Each row of a before or after table is a point. One or more steps were done to the points. Then noise was added and the rows were shuffled. The steps act on how far a point lies along the listed directions, d1 being the first. What was done? A step turns or swaps two directions, mirrors them in a line or flattens them onto one, adds a multiple of one to another, or multiplies one. Angles are multiples of 10 degrees, from the lower direction toward the higher: turns from -170 to 170, lines from 10 to 170 but not 90. Use the fewest steps. Two steps may share a direction if one is a turn and the other turns, adds or multiplies; they go together, in the order done. Otherwise the lowest direction goes first.

Directions:
(1): [23,-44]
(2): [44,23]
Before (13 x 2):
[[18,-9],
[-3,-10],
[13,-25],
[38,-18],
[-12,29],
[-6,-9],
[35,-60],
[-23,9],
[28,-6],
[-40,-10],
[5,14],
[-18,5],
[-21,6]]
After (13 x 2):
[[-7,-30],
[-9,-17],
[-61,-35],
[-17,-38],
[-26,-12],
[10,24],
[28,12],
[-9,5],
[5,18],
[4,22],
[-11,3],
[15,-6],
[-11,40]]
Steps: turn d1 and d2 by -90 degrees

Directions:
(1): [-33,-30,10,-38,-48,28]
(2): [35,-59,-3,27,10,32]
(3): [-38,-38,-44,-3,21,-38]
(4): [-11,27,-58,20,-12,44]
(5): [27,-4,-16,23,-60,-39]
Before (11 x 6):
[[-11,25,38,-25,60,38],
[23,22,1,20,12,16],
[-2,-6,-3,15,12,-13],
[23,-3,17,19,-16,-1],
[25,24,16,7,-13,1],
[11,9,-9,14,-26,42],
[6,28,-9,12,-29,21],
[19,15,20,-5,-4,2],
[-23,23,6,-4,47,30],
[5,9,15,-5,18,6],
[17,12,-13,-1,-8,-17]]
After (11 x 6):
[[-28,31,7,-7,44,25],
[13,17,-12,-3,-10,-20],
[26,18,0,23,13,19],
[-1,-8,-2,16,13,-12],
[2,34,-9,8,-31,17],
[30,-14,17,23,-14,4],
[16,18,18,-7,-5,0],
[22,29,17,6,-14,-1],
[17,-4,-9,19,-25,49],
[-16,32,39,-27,58,34],
[5,10,14,-6,17,6]]
Steps: multiply d2 by 2

Directions:
(1): [20,-3,-40,-17,34,48,5,-25,-13,-31,22]
(2): [-11,-14,-49,29,41,-13,11,22,5,42,-8]
(3): [-16,37,-20,20,-20,11,44,31,7,-39,-22]
(4): [27,39,20,-7,47,-46,19,-5,-21,-12,0]
(5): [27,12,-4,33,10,9,-60,10,-2,-20,-42]
Before (9 x 11):
[[-6,7,-25,3,20,24,28,-4,0,-22,1],
[-7,14,1,9,-12,-6,18,24,2,0,-9],
[5,-4,8,24,-3,-17,-18,27,3,34,-12],
[-28,-35,-16,-7,2,0,14,2,15,60,21],
[-2,-3,22,-9,9,-19,-20,3,-6,37,7],
[-11,-7,16,3,-1,-24,-18,-3,26,22,-7],
[-3,-14,4,-15,-33,53,-29,-6,8,-23,9],
[23,11,12,-27,-4,16,-3,-21,-11,-17,-1],
[-11,-19,-22,-8,40,-9,8,-11,10,21,29]]
After (9 x 11):
[[10,14,9,3,-14,7,-9,14,-5,-18,-14],
[-4,-6,-14,7,8,-13,8,9,2,40,-17],
[-5,3,29,-22,-11,-7,-3,-19,19,-6,11],
[22,-1,35,-22,-19,13,-15,-10,-9,-6,18],
[-7,0,26,-29,-15,3,5,-7,-5,12,23],
[0,5,-29,21,28,21,6,2,1,-11,-15],
[-13,2,-21,-21,16,18,27,-13,11,-20,34],
[-8,15,2,-35,-11,26,44,-14,1,-26,23],
[-11,-7,-8,15,20,-16,-8,21,7,34,-4]]
Steps: mirror d1 and d2 in the line at 30 degrees; turn d3 and d5 by 60 degrees; multiply d4 by 0

Directions:
(1): [26,-11,-23,-33,-12,15,-11,-12,0,7,-11,6,5,56,7,25,-42,-32]
(2): [-11,-6,4,-17,-60,-11,-6,16,8,6,22,31,-45,-17,-16,12,-25,23]
Before (13 x 18):
[[5,-11,9,22,43,-3,-4,-12,-12,0,-11,-21,25,-12,11,-20,33,-17],
[-1,16,9,31,55,6,4,-2,-8,-9,-7,-28,28,-17,19,-20,43,0],
[7,-1,-3,-4,-21,-4,10,21,-1,7,22,-2,-9,-17,-7,-9,7,8],
[-6,-2,10,-13,-32,-3,-1,10,-2,-1,2,7,-14,-4,-4,6,2,7],
[-5,19,1,25,60,0,15,-16,-5,-10,-15,-26,25,-1,18,-18,21,-19],
[-5,-10,-10,-29,-40,-4,-10,6,-1,7,12,21,-23,15,-7,25,-31,-6],
[14,-4,-3,-18,-5,0,-1,1,5,10,-3,10,-14,17,-6,0,-16,-7],
[17,9,-4,11,46,-10,17,-7,-7,2,-18,-14,43,27,16,0,22,-35],
[25,-6,-10,-28,-30,10,0,5,0,-1,4,15,-11,39,10,14,-35,-18],
[-1,-2,1,-7,-31,-4,8,6,-1,3,24,20,-19,-3,-22,1,-14,13],
[-6,-3,8,1,-26,0,-5,5,-10,6,11,12,-13,-12,-15,1,-31,14],
[21,-6,-11,2,30,15,3,-14,-8,14,-11,-17,30,33,14,8,11,-41],
[-7,11,8,29,42,6,16,4,-8,-3,-10,-20,18,-13,0,-24,45,0]]
After (13 x 18):
[[-9,9,10,20,7,-8,15,5,-4,-6,17,1,2,-23,-17,-18,20,19],
[24,-25,-12,-20,7,9,-17,-17,-8,10,-13,-3,13,37,11,7,-17,-37],
[31,1,-19,-18,26,24,-11,-12,-7,3,-15,-13,24,52,24,15,-19,-32],
[10,3,-3,8,8,-2,13,17,-6,5,13,-15,10,-13,2,-16,23,3],
[-14,5,18,25,4,-2,1,2,-14,1,7,-7,4,-30,-9,-15,-3,17],
[21,-1,-16,-12,27,22,3,-10,-9,5,-21,-11,20,47,6,6,-4,-34],
[13,-17,-12,-25,-35,9,-5,1,3,22,10,19,-17,29,0,25,-29,-25],
[23,-3,-16,-28,-23,-12,4,1,1,10,-5,20,1,47,5,28,-31,-34],
[-29,4,15,10,-17,-21,2,18,-3,-1,19,11,-22,-42,-13,-4,20,25],
[-2,0,9,-3,-9,-7,5,8,8,8,5,14,-25,-14,-12,-12,-1,13],
[-13,2,14,5,-5,-4,3,7,-3,-7,-1,-6,1,-18,-1,-6,27,10],
[19,4,-21,-20,13,10,-1,-18,1,1,-13,-3,5,48,17,17,-41,-38],
[-3,1,11,-4,-42,-7,8,22,3,-7,26,22,-35,-20,-4,-8,-4,21]]
Steps: turn d1 and d2 by 90 degrees
